Every row gives one point. A path goes straight from each point to the next, and from the last back to the first. The post is the endless flat space through its rows: a point in 2 columns, a line in 3, a plane in 4, and so on, so that a path can go around it. How many times does the path go around the post? Going back the other way cancels.

Post (2 x 3):
[[ -8.2 -15.7   6.9]
 [ 13.8  13.4 -14.5]]
Path, 28 rows:
[[ 21.6  -2.2 -25.5]
 [ -8.9 -11.9  -6.2]
 [ -1.6  35.8 -27.9]
 [ -1.7   2.3  28.1]
 [ 29.7   0.8  -0.7]
 [ 17.7   5.2 -18.8]
 [-22.1 -30.7  -5.0]
 [  9.7  -4.4 -22.6]
 [-36.6  -9.0  -8.3]
 [ -8.4   3.0   2.7]
 [ 21.3   4.5  10.1]
 [ 20.0  -1.7 -13.7]
 [-20.4 -53.8  15.3]
 [-11.8   5.2 -17.5]
 [  1.7  19.3  -7.9]
 [  9.1   3.9  13.1]
 [ 40.2  -5.7  -9.1]
 [  1.0 -21.7  -6.6]
 [-17.3 -21.4   2.0]
 [ -5.2  28.9  -8.0]
 [ 23.1  30.7  -3.6]
 [ 23.6   1.9  17.2]
 [ 12.2 -21.2   4.6]
 [  1.5 -20.0 -12.3]
 [-53.4 -56.9  35.1]
 [ -3.4   6.9   7.7]
 [  6.5  15.4  13.6]
 [  8.4  -4.2   3.0]]
Times around: 5

Post (8 x 9):
[[ -8.8 -13.7 -10.0 -13.8  -3.3  14.5  -6.9 -23.3 -25.0]
 [  5.4  13.4  16.0  10.0  17.1   6.7  23.6  -1.2 -15.2]
 [-19.0  -5.8   4.8 -13.7  11.8  -3.3  -9.1   1.1  -4.2]
 [-13.8 -22.3   8.7 -19.6   5.5  -3.9   7.5 -21.0 -16.1]
 [-11.0  -5.3 -24.7 -12.7  -1.7   2.4   3.4  -2.7 -33.8]
 [-20.3   0.2  10.9   2.4  -6.1  -4.4  -2.3  -7.4  15.2]
 [ -5.9  -9.2  -3.8 -22.2 -14.4  25.5   5.5  -8.5 -22.8]
 [ 28.3 -14.0   1.4  39.9  -5.0   7.9  18.1  26.9 -18.8]]
Path (31 x 9):
[[  4.0   4.0   3.6  -6.0   0.0   2.4  16.7  -4.7 -14.3]
 [  9.9   1.6 -19.7  -7.3  49.1 -19.9   0.9  27.8 -23.7]
 [ 30.9  28.8 -17.6   6.2 -17.8  33.8  32.0  10.2 -10.4]
 [ -5.5  13.0  -9.9  -6.5  53.7   2.1  25.8  17.8 -39.5]
 [ -8.9 -24.0  -0.9   9.8   0.2   1.0  -3.4 -16.1 -16.4]
 [-28.4 -40.0  54.9 -31.1  -2.3   5.3  27.3 -10.9  -7.3]
 [-22.4 -13.3 -15.1   4.3  25.1  -4.0  21.2  -3.1 -39.3]
 [ -7.5  -6.3  14.2  11.7   0.4   3.9   3.4 -14.9  -7.3]
 [-10.7 -15.7  14.0 -28.2   8.4   4.1   6.3 -10.2 -34.6]
 [ -0.1  24.5  17.8 -35.6   2.5  -4.1  21.6  17.5  -5.4]
 [  9.3 -18.4  -2.3  21.4   9.2 -17.2  16.2  10.5  -9.0]
 [  7.3  -4.5   3.5 -33.3   1.0  22.6  50.1  -0.5 -19.4]
 [ -6.0   0.7  17.7   4.0  -4.3 -10.8   2.7  -6.7  14.7]
 [ -1.0 -19.2   1.9   1.6  -6.3 -18.7  11.6   6.8 -16.5]
 [-13.8  20.3 -44.6 -24.5   0.0  36.0 -25.4  25.4 -52.1]
 [ -7.5 -19.9 -12.1   8.8   9.0  10.7 -22.8  15.9 -18.3]
 [ -0.6 -30.2 -19.7   3.2 -23.7  26.3   1.7 -12.3 -19.0]
 [-16.3 -23.2  -2.7  29.0  25.2 -25.2 -12.6  14.7 -12.4]
 [ -1.9  -7.1  -2.5  20.4  -7.8 -18.7   5.8  -7.4 -32.2]
 [  8.1 -15.7  -4.7 -20.4  39.3  -9.4   7.4  12.8 -51.5]
 [ 14.3  17.4 -12.1  -4.1  23.9  -1.1   5.4  11.7 -21.5]
 [ -6.0  -9.5  25.2 -17.1  22.1   2.8   1.8 -58.2 -13.3]
 [ -2.7  29.2  -0.7 -11.1  12.0   3.9   2.9  17.2 -23.0]
 [ 20.8 -12.8 -19.6  22.1 -27.9  16.1  -9.8 -12.6 -21.9]
 [ 13.1 -24.3  -5.1  -1.7 -17.2   3.2  10.2   4.9 -10.2]
 [ -0.4  -1.0 -19.8  -8.3  35.7   3.0  26.3  22.8 -39.0]
 [  0.3 -77.0  -1.6 -51.6 -14.0  -8.8  35.5 -17.6 -32.2]
 [ 20.2  -3.5 -25.4  -3.3 -14.5   9.4 -11.2  52.9 -18.5]
 [ -5.5 -12.1   1.5   4.3  20.0 -24.4  -6.1  -8.3 -16.7]
 [ -6.5   4.1   4.7  19.3 -34.7  15.2  -9.9  27.9  -2.4]
 [-15.0 -15.2  -7.3 -26.0 -33.0  -0.6 -14.6  -0.1  -6.5]]
Times around: 1
